Each point is reached from the start by the listed moves, each made 0, 1 or 2 times, or once backwards (-1), plus a little noise. Is the number of moves made odd or even? Then give how often each move was made.
(in the rows, 128 means zero)

Moves:
(1): [116 101]
(2): [179 113]
Start: [112 145]
Points:
[111 145] -> even (0, 0)
[ 50 132] -> even (1, -1)

Moves:
(1): [144 125 124 114 100 139 126 133 134 125]
(2): [148 136 146 133 127 150 136 140 137 140]
(3): [137 115 121 129 117 101 132 132 115 131]
(4): [134 122 107 139 128 140 121 117 120 123]
(5): [137 121 130 127 128 137 103 136 118 130]
(6): [137 109 130 125 125 130 135 115 143 142]
(7): [138 115 118 109 134 132 143 154 136 107]
(8): [109 119 128 126 105 140 143 153 128 145]
(9): [134 138 131 138 130 107 109 137 146 139]
Start: [125 125 153 127 111 143 135 135 127 131]
Points:
[127  73 138 129  77 107  84 165 117 167] -> odd (0, -1, 1, 0, 2, 1, 0, 1, 1)
[171  30 123  55  67  77 183 172 151 112] -> odd (1, -1, 2, -1, 0, 2, 2, 0, 0)
[ 97  86 176 113  99 140 153 223 160 180] -> even (-1, 0, 0, -1, 1, 1, 1, 2, 1)
[239 106 161  89  54 142 175 222 222 145] -> odd (2, 2, 1, 0, -1, 1, 2, 0, 2)
[171 117 160 131  10 213 185 145 120 175] -> even (2, 2, 1, 1, -1, 0, -1, 1, -1)
[114 106 182 131  72 192 191 170 207 214] -> even (0, 1, -1, 0, -1, 2, 0, 2, 1)

Moves:
(1): [139 126 132 124 121 131 123 136 136 126 134 137 130 136 126 135 126 136
 131 131 133 120 140 129 126 127 134]
(2): [130 131 131 119 126 128 125 129 116 128 129 130 138 124 132 136 127 127
 130 127 121 132 137 125 125 133 135]
(3): [122 135 138 129 116 121 128 132 128 128 121 119 124 124 127 127 128 134
 126 129 125 137 124 121 133 127 128]
(4): [133 138 138 137 137 117 131 126 124 129 131 127 136 131 140 132 135 125
 133 122 118 133 118 128 123 123 128]
(5): [131 130 122 132 122 138 118 141 140 121 116 130 113 129 119 128 127 123
 138 137 147 118 129 148 131 127 132]
(6): [121 124 123 124 121 130 127 131 126 131 133 126 140 132 131 128 121 132
 127 130 133 137 132 123 132 127 132]
(7): [132 128 130 125 125 128 115 114 131 128 124 129 132 134 134 123 119 126
 119 135 127 121 129 140 128 138 132]
(8): [121 121 129 119 124 117 139 141 128 118 129 119 134 126 131 134 135 131
 133 115 125 133 131 122 137 126 131]
(9): [133 124 131 121 125 120 136 137 134 127 135 145 127 134 125 129 140 126
 121 119 118 136 130 136 122 117 125]
(10): [122 140 128 123 125 123 136 137 130 128 120 126 131 128 127 125 132 131
 136 123 123 130 133 127 126 117 114]
(11): [136 133 119 138 123 131 124 133 134 124 134 127 127 136 133 125 123 130
 125 125 129 138 136 129 123 124 126]
(12): [123 135 135 130 125 130 114 118 119 130 114 124 134 125 143 134 128 130
 131 121 132 137 131 123 132 124 124]
(13): [130 138 137 133 126 132 128 128 129 122 119 123 129 130 129 129 130 130
 131 120 135 130 130 130 120 118 130]
(14): [128 123 129 120 131 129 121 122 130 116 134 134 121 129 131 129 134 124
 135 136 118 126 124 128 130 118 137]
(15): [129 123 134 118 130 135 125 133 129 136 125 131 128 129 142 125 126 120
 122 132 123 122 128 138 125 131 121]
(16): [126 130 126 131 131 127 134 132 129 128 130 119 124 129 132 132 127 135
 134 126 128 133 131 131 129 126 129]
(17): [134 126 116 129 132 127 124 128 131 125 129 124 127 127 132 110 129 135
 136 146 131 134 127 126 134 130 130]
(18): [124 133 118 129 126 128 132 133 131 134 124 125 116 134 126 120 127 133
 129 131 135 126 124 122 122 121 136]
(19): [131 133 123 135 127 131 130 126 139 126 107 117 128 134 137 136 116 141
 122 133 127 127 134 129 122 134 126]
(20): [122 124 121 120 119 137 109 133 135 124 133 127 138 127 133 130 128 141
 135 137 147 127 134 129 124 134 129]
(21): [131 121 117 139 108 142 123 122 127 136 137 129 127 134 122 123 134 142
 128 140 125 125 126 125 128 132 137]
(22): [127 123 118 136 137 129 124 135 119 132 129 125 132 131 117 121 132 133
 123 128 135 132 132 130 133 131 119]
(23): [119 117 135 134 121 128 134 127 122 123 133 139 130 124 127 130 124 134
 133 117 122 127 129 119 121 138 137]
(24): [137 121 137 112 118 133 129 140 131 126 128 138 124 126 124 133 119 133
 123 121 124 120 124 127 132 127 130]
Start: [132 120 100 125 127 140 135 132 132 136 127 127 130 124 134 143 141 126
 128 129 141 136 127 120 136 123 127]
Points:
[122 125  91 167  65 156  87 151  77 111 170  87 224 115 214 152 176 197
 194 101 169 241 157  72 131 131 166] -> odd (-1, 2, 0, 2, 0, 1, -1, 2, 0, -1, 2, 2, 2, -1, 0, 1, 2, -1, -1, 2, 2, 0, 1, 0)
[ 87  68 107 140  47 152 118 183  75 166 171 116 199 133 156 115 168 206
 136 109 160 192 136  40 148 146 155] -> odd (1, 0, 2, 1, -1, 2, -1, 2, 0, -1, 0, 1, 1, -1, 2, -1, 1, 1, -1, 1, 2, 2, 2, 0)
[177  91 142  81 122 140 181 216 153  78 155 175  96 121 108 163 183  87
 142  64 109 119 124 156 141  64 132] -> even (0, 0, -1, 0, 1, -1, -1, 2, 1, 0, 1, -1, 2, 1, 1, 0, 0, -1, -1, -1, 0, 0, 0, 2)
[167 144 135  61   7 205  29 163 175 123 112 214 150 178 207 178 122 162
 135 129 147 123 204 177  61  90 149] -> even (2, 2, 0, 0, 1, 0, 2, -1, 2, 2, 2, 2, 1, 1, 2, 0, -1, 1, 0, 2, 1, -1, 1, 1)
[181  46 108  43  91 161 107 131 159  96 185 229 144 128 179 107 119 125
  89 143  66 122 143 151 100 160 143] -> even (-1, 1, -1, -1, -1, -1, 2, 0, 2, 0, 2, -1, 0, 1, 2, -1, 2, -1, 0, 1, 0, -1, 2, 2)
[196 155  82 197  89 180  66  81 137 150 141 105 154 152 192 101 112 138
 132 222 142 146 133 166 105 183 173] -> even (0, 2, 1, 2, 1, 0, 2, -1, -1, -1, 2, -1, 1, -1, 1, 0, 2, -1, 0, 0, 2, -1, 0, -1)
[143 107 158  98  11 179  89 163 133 133 150 176 127 150 181 183 144 134
 133 117 112 166 138 166 118 101 199] -> even (0, 2, 2, 1, 2, 2, 1, 0, 2, -1, 1, 1, 1, 1, 2, 2, -1, 0, -1, 0, 2, -1, 1, 1)
[155 148 121  82 126  94 126 170 136 148  96 126 162 152 198  81 184 129
 102  88 112 178 130 143 143  67  58] -> odd (0, -1, 0, 1, -1, -1, 2, 2, 2, 2, 1, 2, 1, -1, 2, -1, 2, 1, -1, 0, 0, 1, -1, 1)
